Each row of a before or after table is a point. One or more steps were done to the points. Then noise was added and the rows were shuffled. The steps act on columns, c1 being the first. What was done? A step turns or swaps two columns, mirrors them in a line or flattens them onto one, adds a multiple of one to another, or multiplies or shifts one. Angles are multiples of 10 degrees, from the lower column toward the higher: turns from -170 to 170, lines from 10 to 170 but not 90. Use the fewest steps. Two steps may share a column if one is a turn and the other turns, adds or multiplies; they go together, in the order done. Otherwise the lowest column goes first.

Before (11 x 2)
57  -74
-27  53
39  -48
-58  24
-12  53
-29  25
0  7
18  -27
-22  62
-34  -7
16  3
After (11 x 2)
51  -10
23  -26
61  -20
-47  39
3  16
4  0
48  -28
25  -55
-9  -33
-23  20
-73  59
Steps: swap c1 and c2

Before (9 x 6)
-46  47  0  -47  -57  0
-2  -35  36  -16  -39  19
22  24  -39  28  -38  -28
45  -9  5  -7  17  -49
-51  29  54  5  -16  12
75  27  -39  -1  -8  -19
96  28  -34  43  -3  -28
-32  24  86  -37  -75  -5
-21  44  32  -38  -35  34
After (9 x 6)
30  43  23  -36  -36  34
-40  -9  21  -8  17  -49
-101  28  1  44  -3  -29
65  30  32  5  -16  11
-34  24  -29  27  -38  -29
43  48  -16  -48  -57  0
14  -35  32  -15  -40  20
-84  28  -10  -1  -9  -18
60  24  70  -38  -75  -6
Steps: mirror c1 and c3 in the line at 80 degrees

Before (12 x 11)
13  20  7  -25  4  13  14  -5  -44  -55  29
20  50  -58  -13  8  14  -24  -62  15  56  -50
-77  67  25  -72  36  -49  -68  -59  93  15  -40
-2  24  5  45  13  35  19  9  -3  -40  42
42  16  -3  -6  8  13  -8  1  28  2  -63
-7  26  -79  -27  24  61  -44  29  -24  41  -35
-6  5  -5  -24  -38  41  35  23  -2  7  15
-15  14  -35  25  -25  -9  -3  8  -29  -22  -15
-96  9  39  -7  50  21  50  -10  -50  -40  7
-32  10  25  -18  2  0  -83  -76  41  8  -33
-67  -50  -8  1  65  -13  29  -19  -28  -40  47
-91  6  59  -23  72  -60  -44  -38  -9  35  23
After (12 x 11)
-94  13  50  -8  48  21  52  -8  -41  -44  3
13  20  12  -18  5  15  14  -9  -42  -55  28
-7  20  -71  -29  21  58  -46  27  -32  44  -38
21  48  -59  -15  9  14  -23  -62  5  55  -47
-68  -48  -5  2  66  -16  33  -21  -28  -40  47
-7  4  -4  -26  -40  41  35  24  -2  8  17
42  13  -9  -9  8  11  -5  2  28  3  -66
-94  7  57  -24  71  -61  -46  -37  -1  34  21
-32  6  22  -19  1  -2  -83  -74  44  5  -29
-82  64  13  -72  36  -52  -62  -61  94  15  -42
-4  19  2  41  15  40  18  12  -2  -42  41
-15  14  -31  26  -24  -12  -5  9  -35  -19  -10
Steps: turn c3 and c9 by 10 degrees

Before (13 x 14)
-27  -11  56  54  -21  -2  61  -39  -43  -31  -46  9  34  4
-1  25  2  45  47  -49  -20  30  17  -32  45  25  23  45
-4  -90  81  -1  -21  -32  -15  -6  -26  -10  6  31  36  37
-31  34  8  24  -29  -18  23  20  29  -12  14  -115  5  -21
-32  -103  0  49  -8  -45  12  28  28  -27  -60  23  -2  38
-4  36  -17  -19  -33  -27  -24  11  40  121  11  -22  31  41
-30  -19  -16  41  -51  -1  -12  -23  56  20  35  19  0  30
60  29  -27  46  -66  -48  8  23  38  12  22  32  4  27
-12  26  -16  -5  -54  47  5  25  31  -6  37  6  12  51
16  30  44  -32  -35  1  9  -30  21  -4  3  28  -7  34
-30  -4  -34  -13  -27  -26  51  -12  17  25  9  -83  8  42
-22  20  -22  -24  -64  16  -28  -16  -11  0  17  -24  -12  18
43  16  -34  -15  9  -36  -12  23  48  -20  34  32  51  5
After (13 x 14)
-13  25  -19  -6  -53  59  4  24  -4  -6  37  2  3  54
-28  -21  -13  44  -52  38  -14  -24  45  22  36  14  -9  29
0  -92  82  0  -23  -38  -14  -4  0  -9  4  18  -9  35
57  31  -29  45  -63  -17  10  23  59  12  20  27  -11  25
45  18  -35  -14  13  6  -10  21  60  -18  35  11  -8  5
-32  -103  0  50  -6  -18  14  27  51  -27  -61  21  -8  38
-1  22  1  46  52  -26  -20  29  41  -30  47  14  -1  46
-28  -12  59  56  -25  -25  61  -37  -31  -31  -45  -2  3  5
-25  22  -19  -26  -69  1  -30  -15  -19  0  17  -15  6  18
18  26  45  -32  -35  12  9  -26  16  -3  4  27  -10  35
-4  35  -16  -18  -34  1  -25  12  50  118  12  -28  11  42
-32  32  6  22  -28  6  23  19  37  -14  14  -100  38  -20
-28  -4  -34  -15  -31  -9  50  -11  31  30  7  -78  29  43
Steps: turn c6 and c9 by -40 degrees; flatten c12 and c13 onto the line at 160 degrees

Before (12 x 24)
-16  -4  -18  -23  42  -26  -10  8  46  -25  -8  -22  27  9  -14  -13  -8  -16  8  24  -44  -11  -43  22
-32  -20  0  -50  9  -21  -23  -33  -30  -6  -28  15  -3  -32  -6  0  88  18  -17  -10  39  -11  -26  -7
-2  -20  33  17  30  33  14  -61  44  -33  -24  7  5  32  -16  -13  1  8  28  -8  -44  21  33  0
-2  -2  12  -29  42  -23  -13  -1  -21  -32  -24  41  -9  34  -9  20  10  19  -1  -7  -47  -10  -35  20
-14  -24  33  -21  42  6  -11  -39  44  21  -27  -15  32  10  -24  77  11  38  -11  21  -40  14  -33  0
-17  -4  -55  0  -31  0  -9  -64  1  -35  98  -24  48  14  25  -6  6  32  -12  30  -44  23  26  -46
-18  9  -4  42  20  -24  32  -9  49  -12  28  -6  121  12  5  36  43  37  -13  16  -36  20  -23  1
-4  -10  25  -47  40  18  100  1  31  100  23  -22  29  -70  -17  69  -11  11  -16  -6  23  -23  -26  9
-2  -24  7  76  -23  -13  -11  1  -47  -28  -13  -1  -20  32  -11  49  13  -31  55  13  -47  16  -4  -41
-6  18  0  98  27  -12  -1  -33  21  5  55  28  -23  41  6  89  -4  17  -22  -4  64  -15  5  -1
-31  34  24  20  -69  6  28  -30  20  -33  12  2  -17  26  -24  2  -5  15  23  43  -8  -8  100  -7
-6  28  -9  -4  -1  -11  -4  -12  25  18  32  -17  -16  33  34  4  9  40  -2  -10  4  -28  0  4
After (12 x 24)
-33  -22  3  -48  12  -18  -21  -32  -27  -4  -26  21  -4  -30  -6  3  87  18  -15  -10  42  -12  -28  -4
-16  5  11  41  16  -20  31  -9  49  -6  27  -13  122  12  6  33  43  40  -13  16  -37  23  -23  2
-13  -21  -37  -22  45  4  -8  -41  49  8  -29  -11  31  9  -27  75  11  37  -11  22  -37  15  -34  -1
-14  -3  62  -6  -33  0  -7  -66  4  -16  102  -25  49  10  21  -4  4  33  -14  32  -44  27  24  -47
-3  -19  -19  16  31  33  17  -58  47  -41  -21  5  5  35  -15  -12  -1  7  27  -7  -48  16  35  2
-2  18  -1  98  25  -11  -1  -31  21  4  56  10  -25  40  9  87  -5  20  -21  -5  67  -13  3  -2
-31  35  -10  24  -67  5  28  -27  20  -41  10  -3  -16  28  -24  3  -7  14  23  42  -11  -12  99  -10
-17  -7  25  -23  40  -30  -6  5  47  -16  -10  -17  27  5  -13  -14  -9  -15  8  21  -41  -10  -46  20
-5  0  -1  -24  40  -27  -14  0  -22  -29  -24  49  -10  30  -11  23  10  25  5  -6  -49  -13  -37  16
-1  -9  -59  -54  40  17  102  2  31  88  26  -11  27  -70  -19  70  -13  16  -14  -3  24  -23  -26  9
-7  28  3  -7  -1  -8  -5  -12  23  23  31  -18  -17  36  35  5  10  38  -3  -7  4  -31  1  2
-3  -23  6  76  -26  -14  -9  3  -49  -31  -11  -12  -17  36  -8  50  14  -30  57  12  -40  15  -3  -44
Steps: mirror c3 and c10 in the line at 100 degrees; turn c4 and c12 by -10 degrees

Before (8 x 64)
31  17  36  -21  -24  6  33  11  -12  39  -17  20  -10  -33  -11  8  24  -16  4  -3  13  0  11  10  16  11  -18  -30  -10  -2  -12  13  -3  29  -28  28  -28  -4  -16  -6  -22  -15  11  25  -5  -15  12  14  23  5  -15  -13  -12  -11  17  -13  1  -28  -17  17  27  4  -2  1
14  -2  -15  1  -22  16  13  -19  -1  20  -5  9  30  19  -16  -8  30  5  -30  -14  -33  6  10  6  -27  -4  -26  3  22  -2  10  -3  -6  24  16  8  8  -13  0  -39  -10  5  -18  -2  -17  32  18  27  -6  8  4  -11  15  40  17  -23  21  4  11  11  27  18  0  -19
0  -2  37  13  -17  9  6  -11  21  20  -17  -23  16  -18  -15  7  32  6  -2  27  -40  -2  22  -14  8  30  14  24  11  6  -2  4  -8  -13  -28  25  16  10  -8  9  9  22  3  -7  -24  -12  22  -1  5  -11  6  -24  10  -8  1  7  -11  10  27  4  33  17  4  3
0  -4  4  -14  -17  18  -15  33  -10  -6  -24  -9  -1  20  2  24  -12  -15  -41  -2  10  -20  9  -21  17  19  -25  14  9  3  -11  4  17  17  -14  -14  -9  28  -3  -5  -1  13  -5  0  11  13  3  11  -5  -9  -22  1  2  40  1  -26  -12  10  0  -4  -3  24  -24  -26
-1  14  25  -3  -28  13  18  5  10  -8  6  13  23  0  24  -16  -10  2  -11  25  10  4  -30  18  1  -12  -22  18  28  9  -17  3  -16  18  17  -4  17  -13  9  -34  -14  -1  -19  4  -1  21  -16  -19  32  -3  17  17  17  -14  0  -6  -23  10  18  -4  -6  -29  -43  -37
12  -20  2  15  7  -8  -23  26  -21  -14  1  -2  5  11  -3  12  7  -25  16  0  -33  -12  2  -7  10  -2  0  -24  -25  0  14  -26  21  23  -8  -3  18  9  15  14  -6  12  -40  -14  15  -23  9  -3  -15  -18  -28  17  8  27  -20  12  21  -4  -24  14  -15  -14  -42  8
-4  -29  -5  -12  17  2  16  9  7  34  27  -26  -11  -12  16  -3  -15  2  -1  26  -24  16  -19  -13  -14  11  -15  -15  -10  28  2  12  28  5  -28  23  11  6  -4  -9  9  -3  -11  20  15  -25  23  -21  18  -12  8  25  2  6  9  -39  7  18  19  15  8  14  -33  -4
6  -14  18  10  14  -25  0  -20  -3  8  12  1  1  4  20  9  -24  0  -30  -19  -14  26  24  -11  -26  7  4  15  5  11  -5  4  -13  -16  19  -13  5  5  38  19  -18  -18  -2  -11  24  -2  1  12  0  1  6  21  -23  1  3  -5  -21  -24  -13  -28  -6  24  -31  -18
After (8 x 64)
-20  -22  2  15  9  -6  -22  29  -22  -12  3  -7  5  10  -3  11  10  -24  18  0  -98  -10  2  -8  7  -6  -1  -22  -26  2  16  -25  19  23  -8  -2  17  9  15  15  -4  15  -43  -14  16  -26  67  -2  -16  -17  -38  17  9  27  -20  12  23  -6  -24  13  -13  -13  -41  10
-20  -5  2  -14  -16  18  -15  34  -11  -5  -23  -11  -1  15  4  25  -13  -14  -39  -1  28  -19  7  -20  17  19  -24  14  6  3  -9  5  18  17  -14  -16  -9  28  -5  -6  0  13  -5  0  11  9  67  12  -6  -9  -14  0  5  42  3  -25  -13  9  -1  -2  -3  23  -23  -24
1  17  35  -21  -23  7  31  11  -14  38  -15  21  -11  -33  -14  8  25  -13  4  -3  42  3  9  9  15  12  -16  -31  -10  0  -12  14  -3  31  -28  27  -27  -5  -15  -8  -22  -13  12  22  -5  -12  71  14  22  6  -53  -11  -12  -10  16  -10  1  -26  -19  17  26  4  -3  2
10  0  -15  0  -21  19  13  -19  -1  19  -6  7  28  18  -15  -6  32  4  -29  -17  -97  7  9  7  -28  1  -24  4  20  0  13  -2  -6  26  17  7  7  -13  -2  -41  -11  4  -19  -4  -17  31  76  26  -6  11  -15  -11  14  40  17  -23  22  4  10  13  27  16  0  -19
4  -30  -5  -12  16  1  16  9  9  33  26  -30  -9  -14  15  -3  -13  0  0  26  -72  18  -20  -13  -14  7  -13  -15  -13  27  3  12  27  5  -29  24  12  8  -3  -8  8  -4  -12  20  15  -28  84  -20  18  -13  13  26  2  4  12  -38  7  15  17  14  9  14  -32  -3
5  0  35  11  -17  9  7  -10  20  18  -16  -22  14  -16  -18  8  32  7  0  26  -120  -1  22  -15  9  32  15  25  12  4  1  3  -8  -11  -28  25  17  10  -7  10  10  23  2  -5  -23  -15  85  1  5  -9  6  -25  12  -8  -1  6  -9  13  28  5  33  16  4  4
16  14  26  -2  -28  12  18  3  14  -8  2  13  23  1  26  -16  -9  1  -13  26  30  2  -32  18  0  -12  -22  18  24  12  -13  3  -18  17  16  -5  18  -12  10  -34  -13  -1  -19  2  -2  21  42  -18  30  1  13  19  15  -13  1  -6  -23  10  18  -5  -4  -30  -44  -35
9  -13  21  9  11  -28  0  -21  -4  8  10  2  0  7  19  10  -23  1  -27  -19  -43  25  22  -12  -23  8  4  16  6  13  -3  5  -11  -14  20  -13  5  3  39  17  -17  -19  -2  -12  25  -2  62  12  1  2  -4  22  -26  0  3  -4  -24  -23  -12  -29  -6  27  -30  -19
Steps: turn c1 and c51 by -60 degrees; multiply c51 by 1.6; multiply c21 by 3; shift c47 by 60

Before (9 x 64)
68  2  -71  55  99  50  47  27  -35  23  -19  -42  -40  30  -17  -30  -36  -14  -24  0  -46  70  -17  -28  2  18  41  -11  -57  72  3  -45  57  15  -6  45  24  -46  -41  -48  11  0  -38  -14  2  -28  21  35  10  35  22  7  -14  17  74  2  -46  -44  30  -25  13  0  -44  52
-29  -39  -10  -50  1  59  33  -5  -23  37  30  9  44  34  -8  -20  34  -26  21  -19  -34  17  69  47  22  -70  35  -24  52  -5  -22  41  -40  1  -38  25  -46  -32  -59  4  -22  44  1  -38  -16  -18  18  -68  -33  -60  42  -4  39  -16  -28  -68  -14  24  -69  -13  42  42  47  -65
-29  40  -14  -21  11  5  54  30  43  -35  -30  -24  -28  -13  -14  17  -18  25  -33  86  -21  49  -5  -9  -36  -12  1  12  13  39  9  50  -6  -15  61  -7  -30  -30  17  3  12  -12  -25  53  -21  -5  -65  6  -21  4  59  82  -3  23  -14  -29  61  22  -69  -35  -23  -68  55  14
20  44  32  18  82  11  -10  22  -50  -38  -41  58  10  -12  53  74  52  45  -50  87  -46  -39  -26  -43  25  20  22  12  -52  10  -33  24  55  -25  -27  -50  33  77  14  6  -7  -68  -61  -52  -69  44  -48  18  -15  47  -17  25  -1  26  -33  -5  57  4  -43  18  62  -69  -29  -65
-22  41  -54  -48  -9  -43  -40  -72  -57  -30  40  52  27  77  6  -34  23  -38  25  11  48  73  46  -31  -70  -43  -21  51  14  -6  -30  -36  -45  18  25  -17  23  -24  31  -66  -8  21  -66  12  -17  5  -19  35  -26  0  41  -1  -24  -3  -32  17  -58  -37  -71  -13  24  -47  73  -39
-6  57  -38  33  28  51  -50  33  32  -41  -48  -40  54  45  -56  32  -2  -23  -32  80  0  32  11  -3  35  -48  -42  46  -47  5  -1  -17  54  -13  84  21  -42  39  -7  5  -39  -26  -15  -18  2  -52  -6  -17  48  4  33  43  -41  -3  -40  -15  -44  -13  46  1  17  34  -25  17
-42  -24  2  -14  13  42  -2  -30  -30  8  2  -12  -46  21  31  1  -19  47  42  -2  25  70  78  54  35  -60  -18  0  47  -28  -25  48  66  22  -30  -36  -10  -45  1  -71  -37  -26  -22  -11  4  43  19  1  46  -45  -20  62  -16  -31  18  5  7  -36  41  45  30  -7  -18  36
9  41  -51  -39  8  -3  22  -29  -18  12  49  -53  -18  45  4  21  71  -8  -52  -2  21  35  -16  -27  37  2  -37  -56  28  16  -15  -6  -30  4  44  -51  15  45  34  26  3  -12  40  2  -63  21  -43  -76  39  27  65  100  -7  58  42  -20  44  -1  -72  9  -39  39  13  -39
71  18  -4  43  23  -45  36  -17  21  -63  69  58  -64  -38  59  1  1  21  -67  42  -13  16  -2  79  -11  -14  -5  -27  -25  15  -71  8  3  -13  25  33  -47  64  -47  -3  25  1  11  34  -63  58  54  -58  -19  54  -7  4  5  25  10  -45  -58  15  38  -29  48  46  -46  -42
After (9 x 64)
-31  -48  -12  -13  11  5  50  31  40  -38  -33  -27  -27  -11  -83  19  -16  29  -29  16  -21  49  -3  -9  -35  -13  0  16  14  40  9  54  13  -12  59  -17  -31  -28  19  0  -6  -15  -25  50  -23  -4  -65  5  -26  3  60  85  -5  28  -14  -32  58  24  -64  -32  -22  -70  54  20
19  -21  32  -46  81  6  -10  27  -47  -37  -38  57  12  -13  -62  73  51  48  -48  77  -48  -35  -27  -41  24  18  20  11  -55  10  -38  28  -8  -26  -28  -49  32  75  13  7  57  -68  -52  -51  -65  48  -48  20  -13  49  -19  28  2  29  -31  -5  57  3  -46  22  63  -73  -27  -65
-39  13  0  26  13  42  -6  -25  -26  11  1  -12  -44  25  7  -1  -19  45  45  26  29  71  76  53  33  -58  -21  1  48  -24  -25  44  -32  22  -32  -35  -8  -41  0  -75  66  -24  -22  -12  1  41  18  5  48  -39  -19  58  -17  -33  11  6  14  -32  37  46  31  -7  -19  32
-31  -5  -15  61  1  60  32  0  -27  39  25  8  43  35  18  -16  35  -25  16  -16  -32  14  71  45  21  -70  33  -22  50  -3  -19  45  -25  -1  -39  18  -48  -28  -61  4  -41  46  0  -36  -16  -17  16  -67  -34  -58  43  0  38  -19  -30  -64  -12  21  -69  -15  41  40  45  -62
9  -57  -44  -1  4  -1  23  -28  -21  10  53  -52  -11  42  1  22  73  -12  -52  0  16  40  -20  -27  37  -2  -34  -51  32  21  -14  -3  2  10  47  -51  13  44  37  26  -26  -10  46  3  -66  21  -44  -77  39  32  65  98  -8  55  40  -21  41  -2  -77  8  -41  36  18  -36
-6  -17  -38  -60  26  50  -56  33  32  -44  -50  -43  54  42  -93  26  -4  -21  -29  -26  -3  31  10  -8  43  -50  -42  45  -50  7  -3  -21  -40  -10  85  21  -41  36  -9  4  52  -24  -17  -20  -1  -48  -2  -18  47  7  28  42  -39  -4  -38  -15  -41  -14  42  1  19  33  -25  21
-23  -60  -51  9  -14  -42  -42  -70  -57  -30  37  54  25  74  -6  -36  21  -35  23  9  53  74  48  -35  -77  -41  -19  51  17  -7  -30  -41  -13  13  28  -17  27  -26  30  -71  -48  24  -60  11  -19  1  -22  39  -23  5  42  -3  -21  -5  -33  15  -57  -34  -73  -10  24  -47  73  -37
69  38  -74  -48  96  46  45  20  -37  21  -19  -42  -38  32  -5  -27  -38  -12  -30  -13  -51  73  -12  -27  3  20  37  -11  -59  72  -1  -43  12  19  -10  41  20  -46  -34  -48  54  4  -45  -19  -2  -30  24  34  11  35  23  7  -9  12  74  0  -52  -45  31  -23  18  1  -42  58
70  15  -5  -46  21  -47  34  -19  20  -63  67  62  -62  -38  -19  3  1  24  -68  69  -17  16  0  81  -14  -14  -3  -28  -23  12  -75  3  26  -10  30  37  -49  68  -45  -2  3  2  10  30  -62  62  48  -60  -22  55  -8  1  8  26  13  -45  -60  13  45  -29  48  48  -45  -38
Steps: turn c2 and c4 by -140 degrees; turn c15 and c20 by 70 degrees; swap c33 and c41
